Each row is a point. The ring and each string are closed loops that go straight from each point to the next, and from the last back to the first. Before rounding, they use only three directions, however many columns there are. Count how often each string passes through the ring. Passing back the other way cancels.

Ring (10 x 4):
[[ 46  13 -15   7]
 [ 31  43 -13  21]
 [  8  52 -14  19]
 [-23  47 -20   6]
 [-43  29 -29 -11]
 [-48  10 -35 -24]
 [-33 -20 -38 -38]
 [-13 -30 -34 -38]
 [ 19 -26 -25 -25]
 [ 39  -9 -18  -9]]
String, 7 rows:
[[ 46  59  -3  35]
 [ 17  57  12  26]
 [ 13  76 -14  35]
 [ 10  59 -31  23]
 [  5  22 -29  -1]
 [ 17  30 -35   7]
 [ 53  57 -23  35]]
Times through: 0

Ring:
[[ 48  -8  28  22  -9  -8  -9   7]
 [ 24  24  17  35  -1 -10  -4   9]
 [ -6  37   7  40   6  -9   2   4]
 [-36  34   0  38  11  -7   7  -6]
 [-72  -1   1  21  13  -2  12 -25]
 [-74 -34   8   7   9   1  10 -34]
 [-48 -70  16  -7   1   4   4 -37]
 [-19 -82  19 -10  -6   4  -1 -32]
 [ 17 -79  24  -7 -11   2  -7 -21]
 [ 48 -45  29   7 -13  -4 -11  -3]]
String (21 x 8):
[[ -2 -50  61  -9  -7 -10  -4 -18]
 [ -8 -36  43   1  -3  -8  -2 -16]
 [ 10 -60  56 -10  -9  -8  -6 -17]
 [ 37 -84  55 -16 -16  -5 -11 -16]
 [ 56 -86  20  -5 -18   4 -14 -12]
 [ 75 -86  -4   4 -20  10 -16  -7]
 [ 73 -76  59 -12 -21  -7 -17  -4]
 [ 51 -55  80 -12 -17 -15 -13  -4]
 [ 14 -33  70  -4  -8 -15  -6  -9]
 [ 19 -33  22  11  -6  -3  -5  -8]
 [ 35 -39  -8  20  -8   5  -8  -5]
 [ 72 -51   1  15 -16   4 -14   2]
 [ 85 -59  38   3 -21  -4 -18   4]
 [ 62 -56  63  -6 -18 -11 -15  -2]
 [ 27 -46  76 -10 -12 -15  -9  -9]
 [ -3 -30  26   9  -3  -5  -2 -13]
 [ 18 -45  -8  16  -6   6  -5 -12]
 [ 36 -67 -14  11 -11  10  -9 -13]
 [ 52 -98  11  -7 -18   8 -13 -16]
 [ 38 -97  40 -17 -17   1 -12 -20]
 [ 16 -77  63 -18 -13  -7  -8 -20]]
Times through: 2

Ring:
[[ 77  46 -18   4   8  18  39   1  -6  11  15]
 [ 51  73 -32  -1  -4  14  28   5 -16  19  10]
 [ 17  79 -37  -5 -12   8  10   3 -26  21   5]
 [-34  55 -38  -8 -15  -1 -19  -7 -40  16  -1]
 [-57   4 -37  -8  -4  -2 -34 -18 -43   6  -4]
 [-45 -36 -31  -4   9   1 -32 -24 -36  -2  -2]
 [-12 -56 -19   1  21   7 -16 -26 -24  -9   4]
 [ 42 -42  -1   6  27  14  13 -20  -9  -9  13]
 [ 74  -6  -1   7  22  18  33 -10  -3  -2  17]]
String, 21 rows:
[[ 35 -30  26   6  21   8   9 -22 -12 -12  18]
 [ 22   0   6   2  11   6   6 -16 -19  -2  13]
 [ 20   6 -12   1   9   8   5 -13 -20   2   9]
 [ 50  -4  25   6  17   9  19 -16 -10  -7  20]
 [ 81  -6  29   9  23  15  35 -14  -1  -8  24]
 [117  -5  26  13  30  22  55  -9  10  -7  27]
 [ 93  -1 -22   8  25  25  44  -4   3   3  15]
 [ 71   1 -39   5  21  23  32  -4  -4   7  10]
 [ 88  -1 -31   7  24  25  41  -3   1   5  13]
 [121  -6  -1  12  31  27  57  -5  11  -1  22]
 [ 96  -6  22  11  26  19  44 -11   4  -6  24]
 [ 61  -3  32   7  19  10  25 -16  -7  -8  22]
 [ 31   2   9   3  12   8  11 -15 -16  -3  14]
 [ 24   0 -15   2  12  10   7 -13 -18   2   9]
 [ 28 -12  17   4  15   7   8 -19 -16  -7  15]
 [ 39 -49  37   8  28   8  10 -27 -10 -18  20]
 [ 38 -71  22   9  34  11   8 -28  -8 -19  17]
 [ 36 -72 -17   7  35  17   8 -23  -9 -11   9]
 [ 32 -58 -33   5  30  18   8 -19 -11  -6   6]
 [ 40 -81  -3   8  38  16   9 -26  -7 -16  12]
 [ 43 -70  23   9  35  12  11 -28  -7 -19  18]]
Times through: 0
String, 12 rows:
[[-59  20 -67 -10  -9   1 -34 -11 -45  15 -10]
 [-68  29 -69 -12 -13  -1 -38 -10 -48  17 -11]
 [-77  64 -23 -13 -26 -12 -41 -12 -53  14  -3]
 [-32  61   4  -7 -17  -7 -18 -11 -39   9   7]
 [-30 101 -25 -10 -28  -5 -13   0 -42  22   3]
 [ -1  94 -67  -9 -19   8   3   8 -33  30  -2]
 [  2 117 -61  -9 -26   6   6  11 -34  33  -1]
 [-12 115 -18  -9 -28  -3  -3   3 -38  24   6]
 [-12  61  -5  -5 -13  -2  -7  -8 -34  11   8]
 [ -9  35 -14  -4  -5   1  -8 -11 -31   8   6]
 [-60  55 -16 -10 -20  -9 -33 -13 -48  12   0]
 [-80  39 -38 -12 -19  -9 -44 -14 -52  13  -6]]
Times through: 0

Ring:
[[ 63  37 -15 -43   9  21 -32  -2  -9   9   9  -3 -21  -3]
 [ 27  55 -37  -3  -6  25  15 -16 -18  33   4   2 -16   6]
 [-20  35 -37  34 -18  14  63 -30 -21  55   6   6   3  16]
 [-39  -7 -12  36 -16  -4  72 -31 -14  58  16   6  22  21]
 [-26 -49   9  15  -9 -12  43 -32 -13  38  20  11  33  15]
 [  1 -70  16  -8  -2  -7   6 -34 -16  14  19  17  32   5]
 [ 45 -58  15 -42   8   4 -41 -25 -16 -10  15  16  16  -6]
 [ 71 -11   6 -59  14  13 -56  -7  -9 -10  13   4  -8  -8]]
String (32 x 14):
[[  -5  -17  -17   13  -12   10   29  -38  -24   30    9   16   16    8]
 [ -34  -38  -18   37  -21    5   55  -53  -30   39    9   24   32   12]
 [ -56  -62   -2   45  -21  -10   73  -52  -24   48   16   22   45   19]
 [ -51  -72   21   28  -11  -25   66  -34   -9   49   26   10   47   21]
 [ -22  -52   38   -6    4  -33   41   -4   10   45   34   -9   32   20]
 [   7  -20   21  -19    6  -15   16   -2    5   33   26   -8   13   13]
 [  11  -24   -3   -7   -3    5    8  -27  -16   21   13   11   14    5]
 [   9  -60   -5   -2   -9   10   -1  -49  -31    6    9   28   27   -1]
 [  19  -99   10  -17   -4    6  -25  -54  -32  -12   11   35   37   -6]
 [  38 -101   25  -41    7    0  -48  -39  -22  -21   17   27   32   -9]
 [  52  -73   31  -57   15   -4  -54  -17   -9  -15   21   12   18   -7]
 [  67  -85   16  -58   10   13  -76  -37  -26  -35   11   29   18  -17]
 [  58  -63   -7  -38    1   26  -60  -49  -37  -28    3   35   14  -16]
 [  38  -33  -16  -20   -4   23  -27  -42  -32   -5    4   26    9   -7]
 [  28   -5   -1  -22    3    6   -5  -14  -10   19   15    3    3    4]
 [  64   15   22  -64   22   -5  -37   23   13   12   25  -19  -15    3]
 [  96   29   16  -86   28    7  -71   27   11   -5   20  -19  -28   -6]
 [ 110   47    0  -88   26   21  -82   22    3  -12   13  -14  -38  -11]
 [  75   29  -30  -42    4   36  -50  -19  -24   -7    0   11  -22  -11]
 [  41   14  -27  -17   -3   27  -15  -27  -25   10    3   14   -7   -3]
 [  30   13  -18  -14   -2   17   -2  -21  -18   19    8    7   -4    2]
 [  37   35  -52    0  -13   42   -5  -41  -38   12   -7   22  -12   -4]
 [  34   67  -67    9  -16   49    8  -38  -39   23  -10   18  -22   -2]
 [  25   99  -54    7  -10   32   31   -9  -16   47    0   -6  -30    9]
 [  14   63  -21   -3   -2    9   34    2   -2   50   13  -14  -16   14]
 [  14   21   -5  -11    1    1   20   -4   -3   38   17   -7   -2   12]
 [   0   15  -31   17  -14   18   33  -35  -25   35    5   13    5    8]
 [ -22   19  -51   45  -27   27   58  -53  -38   44   -2   23   10   10]
 [ -53   29  -61   75  -37   24   98  -60  -40   66   -3   23   15   19]
 [ -53   28  -32   57  -24    2   99  -32  -17   75   11    3   15   26]
 [ -46   23   -7   37  -13  -14   91  -10    1   77   22  -11   14   29]
 [ -15    8    5    7   -3  -12   51   -4    3   54   23  -10   10   20]]
Times through: 2

Ring (8 x 14):
[[-17 -11   9 -53   0  34  15  26  17 -14  17 -21  47 -26]
 [-22 -19 -16 -36  16  10  17   0  25  10  15   1   6 -14]
 [-27 -24 -29  -6  23 -10   8 -22  21  39   2  16 -34   0]
 [ -2 -27 -20  48   2 -34 -10 -30   7  36 -20  15 -67  15]
 [ 22 -26  -6  70 -20 -42 -17 -23   1  12 -28   8 -67  18]
 [ 35 -19  23  53 -42 -18 -17   9  -6 -25 -24 -18 -19   4]
 [ 16 -10  36   5 -37  18 -10  33  -7 -31 -11 -36  32 -14]
 [-11  -7  29 -49 -14  45   6  42   4 -24  11 -37  66 -29]]
String, 24 rows:
[[  21  -18   10    2  -23   -3    6   15   15  -35    2  -14    8  -10]
 [   7  -16   10  -20  -14   11   10   19   16  -27    8  -17   24  -16]
 [ -18  -13    8  -30    0   24    5   16    9    4    5  -17   25  -17]
 [ -41   -9    5  -67   16   46   14   23   13   14   18  -20   51  -27]
 [  -7  -17    1   -6   -4    5    2    5   10    4   -1   -9    0   -8]
 [   5  -24  -16   -1    0  -15   13   -8   26   -8    6    7  -19   -4]
 [ -15  -29  -46  -19   29  -23   27  -29   44   17   19   29  -39   -3]
 [  -3  -28  -31    9   12  -27   12  -25   29   14    4   21  -45    3]
 [ -14  -18   -4   -4    3    3    1   -2    9   17   -3   -4   -9   -5]
 [ -37  -19  -16  -11   21    6    0  -13    9   49   -3    4  -19   -3]
 [ -43  -26  -37   16   34  -18   -4  -41   10   79  -12   25  -65   12]
 [   1  -34  -39   69   10  -58   -9  -53   14   50  -24   34 -105   27]
 [  20  -26  -11   45  -14  -35   -4  -18   12    0  -14    8  -51   10]
 [  40  -32  -16   84  -24  -62  -11  -32   12   -4  -26   18  -86   23]
 [  58  -35  -12  117  -37  -80  -20  -38    6  -10  -38   20 -107   32]
 [  55  -30   -1   99  -41  -63  -19  -23    3  -20  -33    8  -81   23]
 [  68  -29   12  113  -56  -65  -25  -15   -4  -33  -40    0  -77   24]
 [  58  -25   15   81  -50  -46  -17   -3    1  -40  -28   -7  -48   13]
 [  18  -20    8   26  -22  -13   -5    3    6  -15  -11   -9  -15   -1]
 [  -3   -8   37   -3  -27   29  -15   32  -15   -8  -14  -38   36  -14]
 [  12   -5   52   -7  -43   37  -14   49  -16  -35  -11  -51   58  -21]
 [  31  -11   39    5  -45   14   -5   38   -1  -54   -6  -38   38  -16]
 [  15  -15   18    1  -25    6    0   20    7  -28   -3  -21   16  -11]
 [ -16  -10   20  -31   -9   33    1   27    1   -3    3  -28   40  -20]]
Times through: 2
String (25 x 14):
[[-43 -15  -8 -18  20  17  -3  -5   2  51  -4  -4  -6  -6]
 [  7 -23 -10  22  -6 -20   0 -11  14   4  -7   5 -33   3]
 [  4 -31 -36  33   9 -43   6 -36  26  20  -5  27 -70  12]
 [  4 -31 -37  22  11 -40  12 -33  31  13   1  27 -61   9]
 [ -9 -21 -11  -5   4  -4   6  -6  17  10   2   2 -14  -5]
 [ 11 -26 -24  -2   2 -23  19 -12  35 -16  12  13 -25  -4]
 [-10 -18 -11 -50   8  15  26  11  33 -18  25  -4  25 -21]
 [-39  -6  14 -81  11  57  16  35  13   0  22 -29  71 -34]
 [-17 -12  11 -27  -3  25   2  18   5   4   3 -20  27 -16]
 [-29  -6  25 -54  -3  51   3  36   0   1   8 -35  62 -27]
 [-23   1  46 -73 -16  72   4  61  -4 -24  13 -54 101 -39]
 [-22   5  58 -80 -24  84   2  73 -10 -34  13 -66 121 -45]
 [-26  -6  28 -45  -7  48  -1  36  -4   2   3 -36  58 -25]
 [ -9 -12  16 -19 -10  22   0  21   3  -4   0 -23  27 -15]
 [ 20 -15  18  -6 -26   7   5  24  12 -40   3 -21  23 -15]
 [-14  -4  34 -75 -13  60  14  54   9 -37  21 -44  92 -39]
 [-37  -3  22 -93   6  67  18  47  12 -12  26 -38  91 -40]
 [ -5 -16  -4 -61   3  23  29  22  34 -34  30 -11  44 -28]
 [  6 -23 -18 -18   3 -10  21  -3  34 -19  16   7  -7 -10]
 [-39 -21 -32 -51  35  11  24 -11  33  30  22  13  -2 -14]
 [-56 -20 -34 -44  43  14  16 -18  24  59  14  14 -12  -9]
 [-44 -29 -52  -7  46 -20  13 -44  29  69   5  35 -61   7]
 [-55 -20 -28 -18  38   7   2 -24  10  74  -2  12 -29  -1]
 [-44 -26 -40  11  37 -18  -1 -41  14  78  -8  27 -64  11]
 [-54 -24 -38   5  41 -10  -3 -40   9  89 -10  24 -59  10]]
Times through: 2
